Each row is a point. The window is the flat piece filled in between its corners: a triangle in 3 columns, a solid with four corners in 4, and so on. A path goes straight from each point to the next, and from the last back to the first. After which points does the path pass through the window?

Window (4 x 4):
[[ -9  35  -8   3]
 [ 43 -55 -14 -33]
 [-38 -14  -6  -7]
 [ 14  20  19   9]]
Path:
(1): [  7 -31  -8   8]
(2): [ 15 -40 -38  13]
(3): [  7 -42  -6 -52]
(4): [-11   5  16 -16]
(5): [ -5  -1 -13  30]
(6): [-23  46   9  35]
(7): [-31  57  21  -1]
(8): [ 20  -7  -1 -49]
(9): [ 16 -35 -25  -9]
(10): [-21  17 -13  32]
(11): [-23  28  23 -24]
(12): [-16 -28  -3 -60]
Through the window after points: 4

Window (6 x 6):
[[ 13 -12  -1  11 -28   4]
 [ 60  -9  18  17 -17   7]
 [ -6  -5  27  -2   0  21]
 [ -2   3 -11   3  20   6]
 [ -1 -60 -52 -56  28 -17]
 [  6  25  15 -13  -7   4]]
Path:
(1): [ 17 -18 -14 -12 -18  48]
(2): [  7 -12   4 -10  -8  -8]
(3): [ 19 -20   8   5  -9 -32]
(4): [ 20 -10  -8 -23 -17  31]
(5): [ 12 -10  -1  -7 -21  27]
(6): [ 13  -9  17   8  -2 -37]
(7): [ 10  -1  13  -2  -4 -26]
(8): [ 24  -7   5  -3 -11  34]
(9): [ -3 -10 -17 -17   2  14]
(10): [-10 -16  -7  -7   4 -12]
(11): [ -8  -8  -3  -8   5 -29]
(12): [ -8   1  -8 -32   6  16]
(13): [  5 -32 -52 -59  21  24]
(14): [ -1 -43 -12  -7  19 -45]
(15): [ 16 -14  11   6 -19 -16]
(16): [ 17  -2  -1   4 -18  15]
Through the window after points: 7, 13, 15

Window (8 x 8):
[[ 10  14  32  29  -7   7  22 -14]
 [ 29  -1  -9 -13 -34   8   4  -7]
 [ 13 -13 -30   1  -9  -1 -11  -6]
 [  6  16  60  23  -2 -22   5 -10]
 [-14  19  -4 -11  15   7 -24  -3]
 [-15 -17  -6 -15 -12  26 -24   2]
 [-28  14  21   1  12 -14  10   5]
 [ 24  -6  -2  -9  23  -6  12  -2]]
Path:
(1): [  8   1 -16   3  -9  16  -3  12]
(2): [12 15  7 23 -4  8  4 14]
(3): [ 10  -1  34   2 -10   0  25 -44]
(4): [-20   0  13 -16  -1   7  -4 -25]
(5): [  5   6  -3   8  -1  13 -16  15]
(6): [ 19   6   5   3 -22   5   0   7]
(7): [ 12  -5  -9 -28 -13   2   4 -39]
(8): [ -2   5  14  -1   3  -5   8 -16]
(9): [-2  8 15 11  1 -5  2 14]
(10): [ -3   4   9  -4  -3  -1 -11  12]
(11): [-10  -1   4  -5   4  -4  -1 -15]
(12): [ -5   3  19  -3   0  -9   3 -24]
(13): [13 14  4 16 -2 -7  9 24]
(14): [ 13  12  15   7   3 -11   9   4]
(15): [  7   6   8   0  -2 -15   2 -47]
(16): [  5   2 -11 -10  -5   9  -4 -18]
Through the window after points: 2, 4, 6, 8

Window (8 x 8):
[[-13   7  32  -1  43 -37  24  14]
 [-28   2 -48 -10 -37 -31  -1 -14]
 [ -3  14  11  37 -58  29  24 -39]
 [ 21 -21 -60  -1 -51 -26 -18 -14]
 [-32 -16  17   3   8 -18 -13  -1]
 [-25  -6  -2   7  35  -2  15  23]
 [ -7  15 -27  39 -27  -3  -8 -42]
 [-13  21   4 -15  17 -12 -14  17]]
Path:
(1): [-20 -13  -8 -22  24 -13  -2 -22]
(2): [  4  -8 -19 -10 -12  13   4 -37]
(3): [ -1   9 -16  34 -47 -20  10  -1]
(4): [ -4  17  -9  48 -34 -16  -8   8]
(5): [-13   6 -14  -5 -16  -4   3 -35]
(6): [ -2  -5 -13 -13  -2 -13   5 -10]
(7): [-31   1  -6  26 -24 -26   8  32]
(8): [ -9   8 -21  19 -47 -32 -15  22]
(9): [ -2 -18 -43 -16  -6 -11   1 -29]
(10): [-24  -6 -10 -27  14   1   8 -19]
(11): [-14   9  -6  12  -3 -16   1  20]
(12): [-16  10 -23   6   6 -30  -6  26]
Through the window after points: 8

Window (9 x 9):
[[ 29  -6 -26  15 -20  20   4 -17  26]
 [-24 -19  -7  -9   3   3  -8  33  -8]
 [-24 -16 -15  28 -18  -5 -36 -23  -3]
 [  1  -2  33 -29  33  -9  51 -17   2]
 [ 41  -7  12   6 -41  28 -50 -37  27]
 [-13  38  -1  36 -22 -49 -37   9  24]
 [-19  35  -7  11  -7   7  18   4  -6]
 [ 28 -22 -22  21  32  60  14   1 -22]
 [ 15  35 -31 -18  37  34  11   0  26]]
Path:
(1): [ 14  -1 -29  -3  -5 -17  -1 -17 -19]
(2): [  5  12 -28   3   8 -11   8  -1  -7]
(3): [-29   9  11  17   7  22   8   6  19]
(4): [-9  2 33 19 -8 48 22 19 34]
(5): [ -4  33 -39  -6  12 -24   7 -21 -35]
(6): [ 13  23 -10 -12  -2   9 -10 -11  -1]
(7): [  5 -10   5  27  -5  32  -6  -6  44]
(8): [-16   8  12  31   2  30  15  26  45]
(9): [  9  11  -2 -12   8 -15  10 -23 -19]
(10): [ 14  32 -25 -15   7  20   1  -7   1]
(11): [-10   6 -10  17  31  23  15   6  37]
(12): [-22  19   8  36   0 -20 -22   5  34]
(13): [ 14  40 -22   7 -42 -44 -30   6 -13]
(14): [  4  10 -27   5  -4 -15 -19  -1 -37]
(15): [-18   7  15  12  -8  15  13   6  49]
(16): [ 2 10 -8 15 -9 26  6  1 21]
Through the window after points: 4, 6, 8, 10, 12, 14, 16

Window (11 x 11):
[[-49  18  -2  12  28 -15  -7 -17   3 -20 -12]
 [-13  -2  46  16  -4   5 -30  16 -25  16 -32]
 [-11 -14   5   4 -38  -3  37 -19   4 -19  -6]
 [ 24 -49  -6  13  26  12  51 -29 -16 -13 -14]
 [  8   1   2 -17 -16   6 -32 -60 -13 -15 -31]
 [-22 -21   9 -34 -37  21 -12   1   2 -11  -8]
 [ 19  27  24 -38  -5  -4  -7 -22 -25  37  27]
 [ 36  12  18  -7 -16 -23  16  13 -34 -31   4]
 [  6 -38   9 -11 -39 -14  17  27 -35  19 -22]
 [  1  -1 -35 -20 -28  23  20   7  -2 -16 -41]
 [-41   2  24  -4 -24   4   7  -5 -53  25   5]]
Path:
(1): [ -2  -4  -9  12 -11   2  -2 -16 -11  -6  -3]
(2): [ 15  -3 -20  24  -3   2   3 -11 -26  -5  10]
(3): [  7 -26  44 -31  -5  -4  40  -2 -20 -17 -30]
(4): [ -1 -13  31 -31  -3 -10  37  -3 -17 -14 -40]
(5): [ 13 -40 -23  24  -6  19  14 -20 -14  -1   9]
(6): [ -2  -9 -18  41   1   6  -4   1  -6 -11  17]
(7): [ -8  -7  25 -29 -13  -9  24 -22  -2 -15 -42]
(8): [ 10 -27  17 -40   1   0  38 -23 -40 -13 -40]
(9): [  9 -14   3  12  -3   2  19  -7 -18  -8   3]
(10): [  9 -12   3  10  -8   3  -9 -14  -5  -4  -5]
(11): [ -5 -10  11  -7   0   2  14 -14 -11 -15 -36]
(12): [-21   1  27 -49 -22  -3  22  10   0 -11 -43]
(13): [ -7 -29  -1  -2 -33  17 -16  -5 -15   0   9]
(14): [ -1 -17 -15   5 -20   7 -14   1 -35  20  17]
(15): [ -1  -4  37 -13 -22 -15  20  11 -28  -4 -30]
(16): [-24 -13  15  -8  16 -10  29 -10  -9 -14 -21]
Through the window after points: 2, 4, 8, 12, 14, 16

Window (11 x 11):
[[ -3 -35  10  -2 -10 -22   2  24 -27  -1   5]
 [ 22  10  17  -7  32  -6   4  -2 -24 -10 -13]
 [-31  41 -23 -11  16   8 -21  -2 -14  39  28]
 [ -4 -10  13   3  24  -9   9  39  11 -10 -11]
 [-25  17  30  17 -20   5 -24 -20   9 -34 -38]
 [-19  38  27 -11 -56  31 -28   1   5 -25 -45]
 [  7 -16 -15 -31  13 -46 -10  16  -6   6  15]
 [  2 -26 -15  -5  -6 -18  31  18  -3 -29   2]
 [ -1  34 -11  -1 -19  14 -29 -17  13  48  15]
 [ -1  -9   5   5  -2  17 -22   3  -8 -34 -60]
 [ -7  24  -4 -16  27  29 -35  -7   4  20  46]]
Path:
(1): [ 20  39   3  -8   0  17  -9  44 -11 -14  10]
(2): [-47 -42  -2 -15   0 -39 -12 -47   1  31   2]
(3): [-26  -3   2 -10  -8   7   0  -7   5   2 -24]
(4): [ 15  20   9  19   8  10 -49  10 -20 -40 -31]
(5): [ 20  18 -15   8  -6   1 -11  16 -11 -20 -18]
(6): [-38 -35  51 -29  33 -17  18   9  -4  -8  -2]
(7): [-22  -6   5 -16  -8  18 -16  -1  -6 -21 -36]
(8): [ 31  35   6  22 -26 -12 -18   1  -8   4   4]
Through the window after points: 3
